Rows are points. The points of each table are mixes of a few directions, plus a little noise. Count the directions of each table, and those that both share. Where both have some left over, give the other angles between the two spaces (their principal angles), to ten degrees, smallest first.
In the rows, zero is written as 128.

First, 7 rows:
[[218  75]
 [134 124]
 [133 125]
 [ 86 153]
 [ 96 147]
 [124 130]
 [104 142]]
Second:
[[169 128]
 [165 128]
 [126 128]
 [ 52 129]]
Directions: first 1, second 1, shared 0; angles 30

First, 6 rows:
[[157 134 170]
 [158 136 172]
 [120 126 116]
 [148 133 156]
 [ 64 113  36]
 [120 127 117]]
Second (6 x 3):
[[149  48  46]
 [ 93 150 118]
 [128 156 163]
 [132 131 134]
 [114 153 145]
 [152 133 161]]
Directions: first 1, second 2, shared 1

First:
[[125 196 142 107]
 [ 85 120 148 123]
 [184 104  76 201]
 [135 114 138  89]
 [112 106 137 119]]
Second (7 x 4):
[[128 128 125 137]
 [ 77 111 106 159]
 [113 111 102 174]
 [180 153 141 129]
 [135 140 165  47]
 [100  64 109 104]
 [165 189 150 145]]
Directions: first 3, second 3, shared 2; angles 30

First:
[[170 112 127 153 173 179]
 [164 108 159 119  68  89]
 [ 74 179 122 132 165 179]
 [137 118 112 117 142 123]
 [134 135 133 182 174 206]
 [109 154 133 132 138 152]
 [158 109 135  73  81  65]
 [ 91 118  88 108 134  77]
 [107 122 139 138  78  86]]
Second:
[[147 145 135  63 121 116]
 [150 146 117  53 157 134]
 [142 142 172 159  98 159]
 [112 112  90 174 188 160]
 [129  95 149 170  61  74]
 [ 86 130 108 151 147 125]]
Directions: first 4, second 4, shared 4

First:
[[ 75 170 151 153  82  96 127 109]
 [ 92 168 118 129 102  99 209 114]
 [137 120 143 144 113 210 119 123]
 [138  83 124 104 184 115 126 124]
 [182 117 108 124 170  98  51 163]
 [157 109 125 101  51 150 112 153]
 [116 128 126 140 194 128 152 110]]
Second (9 x 8):
[[157  97 117 101 132 122 116 144]
 [113 115 144 127 115 138 119 118]
 [154 161 109 136 114  83  87 158]
 [209 160  63 114 151  62 102 192]
 [117 119 149 128  93 120  84 128]
 [129 185  99 157 173 127 189 125]
 [ 65  95 177 135 120 190 163  75]
 [ 67  80 184 126 107 186 143  77]
 [142 139 110 128 149 125 149 134]]
Directions: first 5, second 3, shared 3

First (9 x 9):
[[103 121 118 168  68 142 114 115 143]
 [ 89 241 101 138 163 122 155 174 117]
 [165 166 103 174 119  62 130 130 119]
 [160  57 125 144 141 135 134 115 139]
 [125 115 161  87 146 155 138 132 120]
 [123 166  94 142 140 100 121 137 130]
 [107  87 167  65 100 159  93 101 130]
 [131  68 196 122  55 169 128  99 126]
 [150 131  88 111 219 107 139 148 128]]
Second (7 x 9):
[[178 142 105  85  89 147 134 164 151]
 [157 136 114 102 105 140 132 149 142]
 [190 146  99  73  79 153 136 173 157]
 [ 56 108 162 190 184 100 119  76  95]
 [156 136 115 104 106 139 132 148 141]
 [108 123 138 146 143 120 125 113 119]
 [ 50 106 164 196 189  98 118  72  92]]
Directions: first 5, second 1, shared 0; angles 80

First (9 x 11):
[[ 73 158 113 100 151  40  89 103 166 121 150]
 [150 154 128 142 124 145 161 142 120 108 111]
 [134 142 110 118 159  79 137 108 162 118 141]
 [147 102 135 112 150 184 140 162  79 119 124]
 [139  78 145 127 121 146  80 126 109 156 159]
 [204 168 154 182  83 189 168 162  94 101 116]
 [133  64 125 147 138 147 115 104 119 164  97]
 [117 112 145 150 115 169 109 143  77 134  87]
 [ 55 174  97  75 112  54 154 102 225 130 167]]
Second:
[[141 119 116 154 119  63 130  49 159 121  96]
 [145 104 134 128 119  96 102  84 116 116 129]
 [ 79 125 147  62 154 198 153 117  92 113 100]
 [ 87 113 111 141 120 128 111 178 127 159 116]
 [118 155 129 126 120 139 141 135 187 162 168]
 [164 108 110 148 123  62 118  91 161 129 144]
 [130 127  96 173 142 118 142 186  85 111  57]
 [172 146 129  66 178 183 187 164 151 114 204]
 [117 156 178 152  73 163  66 146  75 129 137]]
Directions: first 6, second 6, shared 4; angles 40, 90

First (9 x 14):
[[128 134  51 166 195 126 229 145  90 110 198 110 158 193]
 [121  95 138 125 105 138 141 106 123 115 127 172 134 169]
 [123 112 128 116 124 135 131 116 134 116 130 147 125 146]
 [111 145 146 155  80 131  66 132 133 161  77 133 127 141]
 [120 163 164  83 115 135  32 131 197 137  77 112  89  80]
 [137  80 167  73 111 137 130  92 150  94 127 176 114 120]
 [119 163 106 183 120 118 119 155  98 165 116  96 145 135]
 [153 176  88 164 184 101 167 176  93 149 168  40 143  59]
 [140  86 160  87 115 129 136 100 136 102 133 163 118 107]]
Second (9 x 14):
[[114 181 138 172 138 119 142 163  88 202 118  94 129  97]
 [138 103 115 148 127 117 155 148  65 132 133 118 144 116]
 [115 115  66 111 189 137 106 188  84 113 104  96 107 165]
 [136 159 131 179  81 111  96 121 141 147 120 108 155 116]
 [124 113  85 134  95 135  36 132 155  86  85 121 133 182]
 [122 126 219  57 125 141 140  97 160 155 119 176  85  60]
 [131 105 157 161  75 125 159  94 110 140 136 170 154 143]
 [123 107 156  86 154 143 212  87 153 112 178 182 117 146]
 [149 141  83 101 166 125 110 122 196  67 159  89 125 127]]
Directions: first 4, second 6, shared 4
